Each row is a point. Two turns around zero, p and q, are shown by what they do to some points. Where does a point land after both, in the order given? Backwards means that the second turn is done in reverse. Each puzzle has new turns, and all numbers are rounded.

Turn p:
183,-268,-3 -> 211,-246,18
-151,300,140 -> -169,304,107
42,102,57 -> 36,114,34
-13,-269,-69 -> 11,-277,-23
-61,135,-125 -> -89,105,-137
Turn q:
110,-73,-159 -> 184,-18,-92
72,73,-187 -> 102,88,-165
82,169,254 -> -109,201,218
-263,-169,92 -> -176,-271,40
Where do these land?
p, then q: -65,131,157 -> -172,106,71
p, then q backwards: -92,30,-27 -> -77,61,22
q, then p: -109,-149,-2 -> -1,-182,31
p, then q: 330,-221,-22 -> 374,7,136
p, then q: 49,-168,-34 -> 128,-113,50
p, then q: -114,378,-72 -> -235,214,-245

Turn p:
-104,-311,181,23,-47,-91 -> -198,-203,210,27,-154,49
-95,101,-353,-147,27,-170 -> -71,-43,-353,-116,62,-216
6,263,15,251,137,32 -> 103,185,-134,274,61,102
190,150,73,70,63,28 -> 187,114,57,128,71,-31
79,-128,-230,-208,106,-194 -> 11,-260,-124,-101,72,-262
-20,-54,-73,-382,85,-111 -> -116,-152,-1,-199,223,-219
-204,89,99,-4,-198,186 -> -144,227,40,-137,-47,196
-8,-186,155,186,-46,264 -> 70,-41,179,4,-136,329
156,77,133,211,-128,54 -> 156,174,126,122,-155,50
Turn q:
-38,3,19,-15,-37,224 -> -153,9,-8,76,20,155
-62,-129,-85,43,-245,-204 -> 0,-196,-149,11,-147,-221
-241,183,159,294,133,-4 -> -178,-7,301,2,258,-179
-109,149,326,78,-15,-118 -> -69,-89,357,-97,-41,-97
84,-52,-171,6,-63,-93 -> 93,22,-165,51,-57,-98
274,-180,48,-133,276,96 -> 317,46,-17,2,96,317
18,-133,-122,-193,293,28 -> 163,80,-165,-180,178,181
73,159,-174,-79,-342,71 -> -175,136,-155,135,-308,-58
Where do these land?
q, then p: 9,174,26,-95,139,284 -> -16,214,-39,1,201,228
p, then q: -216,77,55,-53,30,35 -> -161,63,-5,-93,147,19
q, then p: -133,-113,102,-172,-354,-180 -> -190,-114,70,-299,-273,-101
p, then q: 229,23,-104,-121,91,16 -> 288,46,-14,-27,-24,26
q, then p: -219,-169,-374,83,363,27 -> 119,-269,-349,101,362,-78
p, then q backwards: -41,36,117,310,-106,56 -> 255,102,34,-79,-120,173
p, then q: 183,101,-29,113,-61,42 -> 89,119,62,135,-131,-39
q, then p: 135,124,38,61,-58,-326 -> 12,85,162,75,-120,-308
p, then q: 54,-253,168,-126,-45,45 -> 15,-231,122,-99,-67,179

Turn p:
-179,260,90,-104,73,-140,102,67,202 -> 105,214,91,-200,135,118,-3,-44,245
149,259,-306,44,6,51,-90,-119,42 -> 98,125,-136,122,-2,292,-93,201,-134
-196,-199,119,271,-216,-11,-97,85,-39 -> -353,-115,135,89,-177,-19,48,-147,108
-132,-30,126,-205,-110,193,-130,307,288 -> 99,-240,234,-240,-130,89,170,136,260
-7,55,-157,82,56,-240,-175,-198,-113 -> -59,105,-317,139,-28,87,-165,-86,25
-135,-145,73,180,47,113,-228,186,-155 -> -328,-233,11,-48,-81,-81,-108,88,73
239,-24,102,54,-17,101,2,-182,-214 -> 43,-28,11,89,-78,-133,-177,-52,-303
-202,-84,-51,-148,-213,-80,188,-201,-62 -> -16,153,-100,-83,-89,2,279,-261,-95
-130,-42,-103,-124,180,195,136,135,126 -> 15,-107,32,-186,236,42,200,152,7
263,35,102,-150,49,-162,251,-258,199 -> 422,138,53,130,166,-44,7,-221,-74
329,-84,5,101,145,-20,41,178,-273 -> -29,-11,-12,189,48,-353,-158,233,-111
Turn q:
-21,74,105,-229,40,-98,235,-2,-192 -> -297,94,146,-52,106,136,120,82,-31
46,28,291,136,13,143,-185,-100,339 -> 353,29,-88,2,50,-6,-126,170,325
60,365,-217,-99,-152,203,-360,128,-71 -> 236,341,-128,-93,8,-281,24,44,-362
50,-56,10,-101,-155,56,13,-15,206 -> 46,72,-52,-203,-81,12,-87,-48,134
189,-308,15,-45,191,-164,20,29,-6 -> -166,-335,68,-59,42,4,-211,56,15
100,2,-285,107,-37,136,-60,-65,4 -> 201,-87,-56,-75,-107,-8,23,-130,-211
-3,-272,168,14,-100,-130,42,-93,-92 -> -106,-78,244,55,17,41,-153,-120,169
-120,-11,-25,-88,83,200,-6,25,-114 -> -20,118,-42,99,-43,156,-68,53,-155
-1,142,79,54,364,-174,117,-215,-178 -> -69,-201,70,152,345,163,217,120,-61
-264,-222,-70,-131,-194,-354,96,124,58 -> -405,24,-74,16,-45,-115,-65,-323,196
-37,260,-70,382,-53,183,89,182,45 -> 227,26,-87,162,-293,-101,328,96,-20
Where do these land?
p, then q backwards: -166,-11,139,118,105,5,-82,-246,-67 -> -74,-222,-188,-176,-24,-102,-32,-103,2
q, then p backwards: 189,-32,-232,-164,-28,-68,451,5,244 -> -492,-62,-16,-212,-98,222,-185,16,-28
q, then p: -129,-100,-19,-127,-24,-25,-126,29,-227 -> -186,31,-77,-90,-37,62,-229,-74,-4
p, then q: -199,106,71,160,36,-107,-100,113,-125 -> 17,199,-251,74,92,-36,-37,-80,82
q, then p: -256,-208,76,173,-129,145,-233,121,-110 -> -145,43,72,261,-203,212,-275,-69,23
q, then p: 219,37,302,37,-146,28,60,64,-118 -> 106,25,285,-96,-69,-135,-76,-40,230
q, then p: -85,-82,4,130,-167,-163,-301,-67,-7 -> 78,18,-125,215,58,72,-243,-197,77
q, then p: 255,-25,-373,15,160,5,153,-52,107 -> 45,-122,-211,-29,-81,-250,306,-7,-209
q, then p: 141,24,312,-112,139,-54,-15,124,135 -> 29,-105,65,-73,57,-8,63,189,349
p, then q: 31,291,-282,-231,54,235,192,-91,168 -> -65,52,95,-145,-158,118,77,397,-333
